Rows are points. The ring and each string are closed loops that go straight from each point to the next, and from the last back to the first. Before rounding, they use only three directions, however many columns there are. Count how often each string passes through the ring. Passing back the other way cancels.

Ring, 6 rows:
[[ 50   8 -57]
 [ 53  33 -61]
 [ 19  43 -50]
 [-35  10 -21]
 [-36 -28 -13]
 [ 10 -25 -37]]
String:
[[-22 -17   3]
 [ -7  -7 -26]
 [-12 -16 -42]
 [-14 -34 -45]
 [ -1 -43 -45]
 [ 14 -32 -69]
 [ 39 -32 -66]
 [ 46 -13 -41]
 [ 40   1 -30]
 [ 14   7 -42]
 [ 35  16 -75]
 [ 65  34 -86]
 [ 71  47 -67]
 [ 54  43 -33]
 [ 33  34 -26]
 [ 33  51 -42]
 [ 14  25 -16]
 [  4  21 -42]
 [ -7  26 -53]
 [-25  27 -57]
 [-23  14 -41]
 [-16   7 -45]
 [-43  -2 -42]
 [-67 -19 -15]
 [-71 -36  17]]
Times through: 3
String, 27 rows:
[[-44  33 -40]
 [-34  15 -47]
 [ -4   6 -34]
 [-25  -2   6]
 [-60 -20  16]
 [-62 -29  -9]
 [-28 -15 -46]
 [ -9  -8 -24]
 [-24 -28 -39]
 [-23 -44 -38]
 [ -6 -27 -57]
 [  7  -7 -29]
 [ 17 -12 -13]
 [ 39 -21 -42]
 [ 58 -13 -70]
 [ 57   1 -43]
 [ 79  15 -82]
 [ 40  17 -71]
 [ 18  11 -39]
 [ 26  19 -46]
 [ 43  39 -76]
 [ 21  26 -64]
 [ 26  34 -33]
 [ 26  55 -45]
 [  9  60 -58]
 [ -8  54 -40]
 [-19  37 -13]]
Times through: 3

Ring, 10 rows:
[[ 39  38  11  -6  45  -7   9 -16  22]
 [ 21  28 -20 -38  20   3  22  24   8]
 [  8  15 -29 -48   3  18  17  48  -8]
 [ 10   7 -17 -32  -6  31  -1  44 -21]
 [ 13  -3  24   8   8  46 -39  18 -29]
 [-11 -11  41   7  47  48 -51  20 -12]
 [-37 -16  43 -11  84  43 -48  31   9]
 [-45  -7  42 -25 117  26 -35  28  35]
 [-17  11  44 -11 111  10 -24   1  41]
 [ 29  33  37   8  79  -5  -9 -29  35]]
String (28 x 9):
[[  47   26    9    7    2   16   -7   -7  -12]
 [  15   20  -46  -59  -14   14   31   55  -12]
 [ -24   12  -76 -109    0   13   52   99    0]
 [ -23   10  -46  -84   27   13   32   76    9]
 [  11   16    7  -19   38   16   -5   17    6]
 [ -14   10   -8  -48   51   15    6   43   15]
 [  21   22   13  -10   41   10   -5    3    9]
 [  54   36   29   22   34    2  -10  -33    9]
 [  56   40   34   25   45   -3   -9  -41   17]
 [  16   18   25   -2   52   14  -16   -1   12]
 [ -32    7    1  -54   83   12    3   45   32]
 [ -16   20   23  -32  110   -3   -1    9   51]
 [ -18    9   15  -32   79   14   -9   26   27]
 [  13   17   33    2   65   13  -21   -6   17]
 [  51   36   74   54   85   -2  -37  -68   30]
 [  29   35   72   34  121  -11  -29  -59   54]
 [  -6   23   39  -13  116   -4  -11   -9   52]
 [ -22   13   15  -39   95    6   -2   24   39]
 [  20   20   30    5   54   13  -18   -9   12]
 [  14   19   23   -7   57   11  -12    0   16]
 [ -21   15   -8  -58   74    4   14   41   33]
 [  11   31   -9  -41   55   -6   22   17   30]
 [  -9   14   -6  -44   53   12    6   36   17]
 [  -5   15  -10  -44   44   12    9   37   14]
 [ -21   15  -49  -88   30    8   38   74   15]
 [ -33   10  -70 -111   19   10   50   99   10]
 [ -14    9  -26  -60   30   18   15   57    5]
 [  11   15    0  -23   27   18   -3   23    0]]
Times through: 2

Ring, 8 rows:
[[ 42  -5 -10  43   6  10  -9  32  13 -21 -32 -37   3  31]
 [ 16  47  -6  41   9  16   7  41  19 -12 -26 -59 -14 -20]
 [  3  53  -4  21 -24   5  -3  12  -1  14 -27 -54 -16 -51]
 [  5  34  -8   3 -56  -6 -20 -14 -20  33 -25 -34 -14 -66]
 [ 28  -2 -24   1 -70  -6 -42  -7 -20  28  -6   6 -17 -74]
 [ 52 -30 -33  13 -56   0 -48  13  -7   7   3  25 -14 -49]
 [ 62 -48 -31  21 -44   0 -47  16  -4  -4  -6  23  -5 -12]
 [ 60 -51 -19  31 -22   0 -34  13  -2 -13 -27  -2  10  39]]
String (23 x 14):
[[  3  83 -10  40   8  24  13  55  26  -7 -10 -62 -32 -74]
 [ -7  77   4  31   0  11  16  24   9   6 -36 -81 -16 -40]
 [  7  18  10  14 -31 -11  -7 -25 -22  22 -59 -64  11  16]
 [ 26  16 -10  29 -16   6 -11  19   3  -1 -26 -37  -7 -15]
 [ 32  27 -19  41   1  19  -8  51  22 -17  -8 -29 -20 -36]
 [ 38  42 -22  64  39  36   8  91  49 -44   0 -40 -26 -27]
 [ 48 -27  -2  47  14   5  -7  22   9 -27 -50 -45  18  80]
 [ 58 -45  -8  43   1   2 -19  17   4 -24 -45 -27  19  78]
 [ 57 -15 -24  50  10  19 -17  57  26 -34 -11 -13  -7  12]
 [ 43  -8 -20  32 -17   8 -23  29   7 -10 -15 -14  -7 -10]
 [ 51 -55 -10  18 -40 -12 -36 -18 -20   4 -44 -10  20  50]
 [ 55 -71  -7  16 -44 -18 -40 -29 -27   6 -52 -10  28  73]
 [ 39 -15 -15  23 -30   0 -26   8  -5   1 -26 -16   0  -1]
 [ 47  11 -27  49  10  24 -12  67  31 -30   0 -16 -20 -26]
 [ 52  -5 -17  57  25  21  -6  61  31 -40 -19 -30  -4  28]
 [ 42 -26   6  44  11  -1  -4   6   1 -20 -64 -58  27  97]
 [ 28  16   3  48  21  10   8  29  14 -21 -49 -67   8  48]
 [ 18  75 -10  66  51  37  26  88  50 -40 -13 -72 -26 -26]
 [ 25  66 -24  56  27  36   8  90  46 -32   9 -40 -38 -71]
 [ 22  42 -16  37  -3  18  -4  46  19 -10 -10 -38 -22 -48]
 [ 11  19   1  13 -37  -7 -13 -16 -18  21 -44 -49   2 -10]
 [ -9  46  12   8 -38 -11  -1 -29 -24  33 -56 -74   2 -18]
 [-13  78   5  21 -16   6  11   9  -1  18 -37 -79 -16 -52]]
Times through: 0
String, 21 rows:
[[  33   16  -29   22  -35   11  -28   33    7    3    6   -2  -26  -75]
 [  44    9  -42   22  -42   16  -38   48   13   -1   27   23  -37 -105]
 [  55  -50  -37   -3  -86  -10  -65  -10  -24   24    5   45  -12  -61]
 [  63  -46  -43   10  -67    0  -61   17   -8    7   16   49  -19  -64]
 [  56    7  -48   40  -15   28  -32   80   33  -25   36   25  -41  -92]
 [  63  -36  -45   18  -54    7  -54   33    3   -2   21   44  -23  -68]
 [  57    4  -50   34  -26   25  -38   74   28  -18   39   33  -42 -103]
 [  37   10  -26   29  -24   12  -24   37   11   -5    0   -7  -21  -52]
 [  33  -22  -18    1  -70  -12  -43  -21  -27   27  -21    2   -3  -35]
 [  19  -35   -9  -32 -121  -37  -60  -81  -66   68  -38    6    8  -43]
 [   2    3   -7  -31 -114  -31  -47  -70  -59   71  -33  -10   -4  -76]
 [   8   -9    1  -18  -90  -29  -37  -67  -53   56  -51  -27   10  -22]
 [  27    5  -14   17  -38   -1  -23    4   -8   11  -23  -22   -7  -29]
 [  11   75  -22   36   -4   26    1   63   28   -6    8  -38  -41 -103]
 [ -16   78    1   10  -36    1    2   -2  -10   31  -31  -67  -20  -79]
 [  12   81  -24   43    7   31    5   76   36  -14   12  -40  -44 -104]
 [  24   27  -17   27  -22   10  -14   29    7    1  -11  -27  -19  -50]
 [  13   10   -4    4  -55  -12  -23  -24  -25   30  -37  -33   -1  -28]
 [  25   30  -21   27  -23   12  -16   34    9    1   -5  -22  -23  -63]
 [  25   -6  -10    6  -56  -11  -31  -19  -23   24  -31  -19    0  -22]
 [  24  -18   -9   -6  -75  -20  -40  -40  -37   38  -36  -12    4  -23]]
Times through: 0

Ring:
[[-12  -7  -2  -3  -4   4  10  16   8  -8  -4  -8  -9  11]
 [-34 -28 -24  23 -14  56  31  -8 -26   4 -60 -19 -27  -3]
 [-12 -22 -32  31 -25  50  22 -31 -34  17 -76   1 -17 -11]
 [ 22   5 -13  13 -15   9   1 -16  -6  16 -36  13  -4  -3]
 [ 46  36  21 -20  10 -43 -19  27  40   0  37  11   6  16]
 [ 34  30  23 -29   8 -56 -20  35  47 -12  54  12  11  22]]
String (25 x 14):
[[ 30  16   3 -11 -11 -39 -17   3  21  -1  14  25  15  10]
 [ 18  25  24 -16  24  -4   4  46  34  -4  27 -23 -20  18]
 [  8  16  17  -9  19   9  10  39  25  -3  13 -26 -24  15]
 [ 24  30  31 -32  21 -44 -12  53  52 -16  62  -7  -1  27]
 [ 40  27  18 -38 -11 -99 -40  20  52 -20  71  45  42  25]
 [ 34  16   4 -24 -22 -80 -34   0  33 -12  41  49  39  16]
 [ 11  11   8 -10   3 -13  -1  22  21  -5  13  -2  -5  13]
 [ 15  28  33 -31  28 -28  -2  61  51 -17  58 -22 -12  27]
 [ 42  39  34 -42  13 -81 -30  48  63 -19  82  17  20  30]
 [ 26  31  29 -24  23 -26  -5  50  45  -8  45 -14 -10  22]
 [ 21  18  12 -11   7 -15  -3  24  25  -1  16  -2  -6  13]
 [ 36  39  33 -21  32 -15  -3  53  46  -1  40 -22 -19  20]
 [ 58  45  26 -21  15 -43 -21  30  45   5  39   9   3  16]
 [ 57  24  -3  -9 -25 -64 -35 -20  20   8  11  55  35   5]
 [ 55  19 -12   5 -28 -39 -26 -31   5  18 -17  51  26  -3]
 [ 26   5 -16  19 -17  16   2 -22 -11  22 -47  14  -6  -7]
 [ -3   0  -3  15   8  50  25  13  -5  12 -38 -30 -36   1]
 [  3  -1  -7  11  -4  27  14   2  -4   9 -32  -9 -19   1]
 [ -4  -8 -17  28  -5  62  27  -9 -23  21 -66 -20 -34  -8]
 [ 16  -8 -29  28 -29  26   6 -40 -26  24 -68  21  -3 -12]
 [ 35   0 -27  15 -42 -25 -19 -48 -12  18 -40  54  26  -8]
 [ 13   4  -5   4  -8   2   2   1   4   6 -16   5  -5   4]
 [ 10  10   4   4   8  21  12  17   8   7 -15 -17 -22   6]
 [ 36  15  -2  -6 -18 -41 -20  -8  16   4   5  34  20   7]
 [ 64  34  10 -23 -16 -86 -42  -1  39   0  42  55  40  14]]
Times through: 2
String, 24 rows:
[[  33   33   32  -41   13  -74  -25   48   60  -21   78   12   17   30]
 [   0   12   16  -11   18    7   11   41   25   -7   16  -26  -22   16]
 [   8    4    0   -5   -6  -12   -1    9   13   -3    2    6    0   10]
 [   3   -5   -9   -4  -20  -24   -6   -4    7   -7   -1   21   13    9]
 [ -19  -23  -23    8  -28    3    7  -16  -12   -5  -29   15    5    3]
 [ -11  -19  -23   13  -26   12    9  -19  -15    2  -39   12    0   -1]
 [ -22  -12   -8   17    6   59   33   14  -12    6  -44  -36  -39    2]
 [ -51  -40  -34   44  -10  111   55  -14  -49   17 -103  -44  -54  -13]
 [ -33  -49  -58   51  -50   72   31  -65  -65   23 -121   12  -14  -23]
 [  -3  -22  -36   26  -39   18    6  -43  -30   14  -65   26    5  -10]
 [   1   -5  -11   11  -11   18   10   -4   -6    7  -31    0  -11    1]
 [ -30  -23  -22   34   -3   87   43   -5  -33   17  -80  -38  -47   -8]
 [ -38  -39  -41   45  -24   91   42  -33  -52   20 -106  -20  -37  -16]
 [ -22  -36  -43   34  -41   41   18  -46  -42   13  -83   16   -5  -13]
 [ -11  -19  -24   17  -24   22   12  -20  -19    6  -47    8   -6   -3]
 [ -26  -12   -5   15   10   63   36   20  -10    4  -41  -43  -43    3]
 [ -43  -25  -11   15    2   61   38   17  -14   -4  -41  -40  -39    5]
 [ -12  -12   -9   -7  -19  -22   -2    3    8  -14    4   15   11   12]
 [  15    5   -1  -15  -19  -50  -18    2   21  -11   22   31   24   13]
 [  27   21   18  -34   -5  -79  -28   27   47  -21   64   29   29   25]
 [  19   27   29  -29   20  -37   -8   52   48  -15   55  -10   -4   25]
 [   6   15   17  -10   19    8   10   40   25   -4   14  -26  -23   15]
 [  34   20    9  -21  -10  -62  -25   11   34   -8   37   32   25   16]
 [  55   38   25  -46   -8 -118  -49   26   63  -21   89   52   49   28]]
Times through: 1
